Every row gives one point. Any point is a mix of the corners, with weights that add up to 1. It lies inside the corners' shape when no weight is negative. Say inside or outside, and name the corners with a negative weight.
(in the rows, 128 means zero)

Corners:
(1): [120 121  68]
(2): [142  71  95]
(3): [176 173 170]
(4): [135  84 171]
Points:
[152 103 162] -> outside (1)
[136  99  83] -> outside (4)
[135 123  77] -> outside (4)
[167 155 158] -> inside
[129 108 106] -> inside
[169 161 164] -> inside

Corners:
(1): [142  93  74  70 118  69]
(2): [160  91  86 198 123 103]
(3): [115  76  94 166 142 141]
(4): [ 95 181 121 129 167  96]
(5): [113 127 241 193 143 112]
(6): [199  68  89 132 134 110]
(7): [225  99 131 131  81 122]
Points:
[138 104 140 133 133 104] -> outside (2)
[162 100 149 154 128 112] -> inside
[126 109 170 188 150 120] -> outside (1, 7)
[163 102 125 138 125 105] -> inside
[149  94  86 107 122  85] -> inside
[135 102 129 169 137 128] -> outside (1)
[138  73 137 189 137 112] -> outside (4, 7)
[127 101 104 152 143 122] -> inside
[134  85  97 153 135 122] -> inside

Corners:
(1): [111 170 104 127 156 126 122  88 124 119 128]
(2): [115 100 165 143  91  82 144 140 140  96 190]
(3): [190 211 128 187 120  85 127  72 193 161 104]
(4): [177 249 116 158 166 120 190  96 130 162 143]
(5): [123 160  78 211  61 202 153 144  97 160 147]
(6): [164 147 166  86 120 132 127 115 168  80 152]
(7): [ 72 215 161 183  54 126 168  93 164  65 177]
(8): [118 116 109  45 102  84 137 200 127  87 130]
(9): [107 118  92 143 148 104 142 156 154  60 143]
(10): [ 96 111 163 126  68 136  85 124  64  57  82]
(11): [101 148 186 120 127 166 136  71 110 140  78]
(12): [ 79 122 177  62 138 109  96 192  95  88 125]
Points:
[116 158 110 171  87 157 143 131 117 122 141] -> inside
[116 144 150 114 123 107 128 124 141  82 140] -> outside (5)
[111 141 126 140 121 111 140 130 141  89 148] -> inside
[113 118 138 112 111 133 110 147 113 100 121] -> outside (4, 7)
[137 176 154 121 111  97 127 116 152 104 137] -> outside (5, 9, 11)
[135 176 126 133 124 118 128 131 135 112 125] -> outside (2, 11)
[114 150 136 144 109 114 140 120 136 101 150] -> inside
[121 158 123 157  87 115 152 132 146  81 152] -> outside (1, 11, 12)

Corners:
(1): [147 143 148 146  97 198 117 136 135 132 161 136 118 135]
(2): [117 103 152 178 167  84 170 147 107  97  86 165  88  75]
(3): [125  67 110 174 225 159 168 203 140 130 139  75 162 123]
(4): [127 141 190 122 209 137 129 142 125  98 144 123 140  90]
(5): [ 64 170 180  48  68 179 114 154 131  64 193  79 162 211]
(6): [169  45 182 165 188  47 107 152 146  37  43 100 124  77]
(7): [116 113 167 189 141 145 159  66 104  90 126 108 100 141]
(8): [ 86 133 108 116  95 201  85 102  94 111 200  82 136 164]
(9): [ 97 174 154 159 128 146  93 139  99  84 129 109 169 166]
(10): [134 169 150  97 123 120 135  85 147 152 114  87  65 142]
(11): [181  48 137 153 193  66 139 135 124 115  89 153 170  92]
(12): [138  81  97 208 194  31 117 122 159 127 146 154 118  80]
(13): [130 201 157 114  65 195 117 170  91  47 216 102 175 177]
(14): [ 96 169 175 108  71 124 106 143 150 130 166  58 112 108]
(15): [121 147 176 105  77 116 142 134  92 170 179 104  77 180]
Points:
[119 119 141 137 155 138 134 148 131 113 146  99 134 134] -> inside
[126 131 151 142 143 145 127 142 130 104 140 111 132 120] -> outside (15)
[106 134 146 139 128 165 119 120 112 118 150  90 115 137] -> outside (5, 11, 12, 13)
[107 139 136 149 156 135 131 130 112  93 142 124 148 142] -> outside (1, 6, 14, 15)
[126 115 155 146 169 130 139 144 123 108 136 110 131 119] -> inside
[126 130 132 135 127 133 115 143 131 104 147 105 142 135] -> outside (4, 7, 15)
[127 136 165 142 149 129 130 139 122 105 136 116 129 126] -> outside (8)
[131 103 149 154 154 120 129 149 123  97 131 115 137 119] -> outside (10)
[ 98 187 159 106  94 180 121 147 106 106 172  96 134 168] -> outside (6, 7, 11, 12)

Corners:
(1): [164 134 111  67 106 135  78 165 153 132 124 131  60 129  59  99 200  78
  63  66]
(2): [162 119 129 117  91 175  94 186  88 188  88 165 180 170  62  89 217 177
 154 140]
(3): [163  86 208 113 159 153 150 149  57  89 178  80 153 103 138  92 109  76
  63 168]
(4): [118 165  86 105 121 114 113 149 173 161 177 111  93 144  75 161 101 123
 138  77]
(5): [164  88 201 157 111 193 100 172  85 124 165 156 135  85 155 154 172 137
  99 169]
(6): [110 180 142 202 197 134 130 140  73  67  78 167 157 113 156 150  53  79
  78  71]
(7): [ 51 194 110 148 161 127 206 176 165 122 178  55  83 162 148 132  51  97
 135 123]
(8): [104 119 186 138  87 189 126  91 153 122 137  63 125 198 136 140  74 115
  53 168]
(9): [182 128 157 141 115 158 147  95 101 116 149  51 104 102 186  93 113 136
 108 116]
(10): [ 96  68 200 133 140 127 171  82  60 139 159 104 146 202 105 157 210  94
  98 163]
(11): [ 57  90 183 104  97 189 160 151 177 183 114  85 182 131 124 117 217 138
 180 169]
(12): [135 120 135 128  99 103 114 113 175  91  80 129 111 132  59 141 176  92
 157  98]
(13): [133 132 107  89 198  60 155 114  92 133 140 151 100 143 182 177 182 114
 152 172]
(14): [135 116 124  49 186  47 183 114 133 160 140  71  42 121 132 101 118 193
 160 113]
(15): [114 169  59 140 150  73  84 156  95 140 112 128  95  69  78 105  89 170
 127 163]
(16): [ 79  84 109 114 106 126 130 172  97 103  87  90  71  94 143 142 146 108
 160 103]
(17): [181 132 182 115  93  76 116 166 123 132 112  96 136 104 155 153  91 183
 116 128]
(18): [149  92 112 133  80 158 119 156 136 114  99 140 169 137  97 115 146 158
  79  79]
(19): [148 183 148 103 115 141 149 123 167 136  87 158 154  90  61 174 165  77
 100  98]
(20): [131 161  96  59 186 122 135 157  84  63 204 137 128 163 185 101  92 192
 116 160]
(21): [ 47  91 123 188  77 140 181 131 119 117  60 181 186 128 167 110  94 126
 172  60]
Points:
[136 132 137 128 123 134 124 141 128 120 110 129 138 122 125 123 118 138
 113 112] -> outside (7, 10, 16)
[111 133 128 130 118 117 131 144 137 138 107 130 122 127 102 144 137 122
 132 108] -> outside (3, 9, 20)
[114 126 141 126 117 141 136 148 131 130 125 108 128 128 118 124 129 129
 120 123] -> outside (13)
[117 132 149 131 119 138 136 130 140 138 114 111 116 139 121 143 139 111
 124 109] -> outside (3, 15, 18, 20)
[119 166 136 135 128 123 134 151 152 111 142  85 111 114 166 169  82 146
 124 145] -> outside (1, 2, 3, 10, 14, 21)
[ 88 150 157 170 156 114 173 115 112 114 140  96 132 169 197 128  75 167
 155 173] -> outside (1, 3, 4, 16, 18, 19)
[125 119 150 123 155 129 141 133  89 110 127 116 132 146 163 125 108 131
 102 113] -> outside (5, 7, 12, 15, 19)
[122 128 143 128 118 139 133 146 125 126 126 117 131 127 112 129 131 126
 115 117] -> outside (13)
[138 118 144 114 123 134 124 139 111 120 127 121 132 128 128 124 136 139
 114 131] -> outside (7)

Corners:
(1): [109 143 138 157 111 109 102  94 148  91 116 153 188 126 110 154  66 118
 162 104]
(2): [149  94 147 140 104  61  88 125 151 146 135 173 127 140  92 179  76 144
 159  58]
(3): [169 122  67  82 206 198 149 138 128 113 110  78 100 100 205  99 158  58
 137 225]
(4): [ 95  91 179 169 102  79 131 108 106 174  90 129 145 200 112 126 131 111
  93 149]
(5): [ 94 112 140  86 116 206 133 146 137 111 132 154 123 110 126 123  92 113
 137 149]
(6): [149 128 138 126 196 188 127 162 119 118  96  96  63  92 240 151 226 111
 130 189]
(7): [ 34  71  95  74 169 200 111 111 121  81 108 124 137  73 181  82 134 106
 123 139]
(8): [122 105 162 166  33  62  94 149 143 131  89 171 114 130 124 158  96  99
 166  95]
(9): [ 96 159 119 126 152 173 123 109 113 134 153 130 125  82 169  62  95 104
  66 193]
(10): [150 102 124 210  82 111 134  95 139 118 114 162  79 146 185 128  69 126
 119  73]
(11): [143 102 128 203  91  90 130 142  84 153 104 187 114 150 103 123 126 119
 176  84]
(12): [128 131 125 168  95  71 157 137 126 147 165  54 114 178  97 169 122 119
 149  72]
(13): [ 73  96 104  79 145 176 185 135 136  70 160 135 156  72 165 106 147  85
  54 160]
(14): [213 107 158 174 109  72 167  81 103 117 136  95 115 141 159 114 118 114
 179  62]
(15): [113 136 126  87 145 154 125 103 137  89 162 125  90 128 143  97 153 112
  93 174]
(16): [190  95 139 176  72 115  86 123 133 139 170 163  87 144 169 174  99 145
 184 193]
(17): [168 122 148 202  74 167  63 110 116 163 123 135 158 210 106 147 148 110
 152 103]
(18): [ 48 119 102  88 154 184 196 139 106 134 158 142 121  96 197  91 156  38
 153 157]
(19): [ 68 112 115  69 174 160 152 186 129  90 143 159 140 129 190  88 112  81
 105 160]
(20): [135 152  52 107 114 182 159 118 128 157 126 117 129  97 207  94 166 140
 143 187]
(21): [163  98 149 225  93  92 143  95 190 147 135 112 141 129 137 130 106 176
 180  47]
Points:
[117 114 127 120 136 136 144 131 128 118 133 123 123 117 155 120 134 108
 132 143] -> outside (10, 17)
[146 119 135 155 108 119 124 130 124 142 133 133 117 143 139 139 126 118
 159 131] -> outside (7, 10, 13)
[112 118 135 111 127 138 146 132 134 124 119 135 138 125 156 118 144  88
 133 145] -> outside (7, 9, 10, 11, 12, 16)
[126 111 112 105 143 182 136 132 140  91 134 136 115  97 203 114 141  98
 136 171] -> outside (2, 4, 9, 11, 12)
[101 125 118 116 122 132 154 129 142 127 153 129 126 121 147 119 102 100
 120 153] -> outside (6, 7, 11, 14, 17)
[115 124 130 109 151 144 140 133 113 125 136 119 128 140 129 121 135  86
 112 149] -> outside (7, 8, 10, 16, 20, 21)
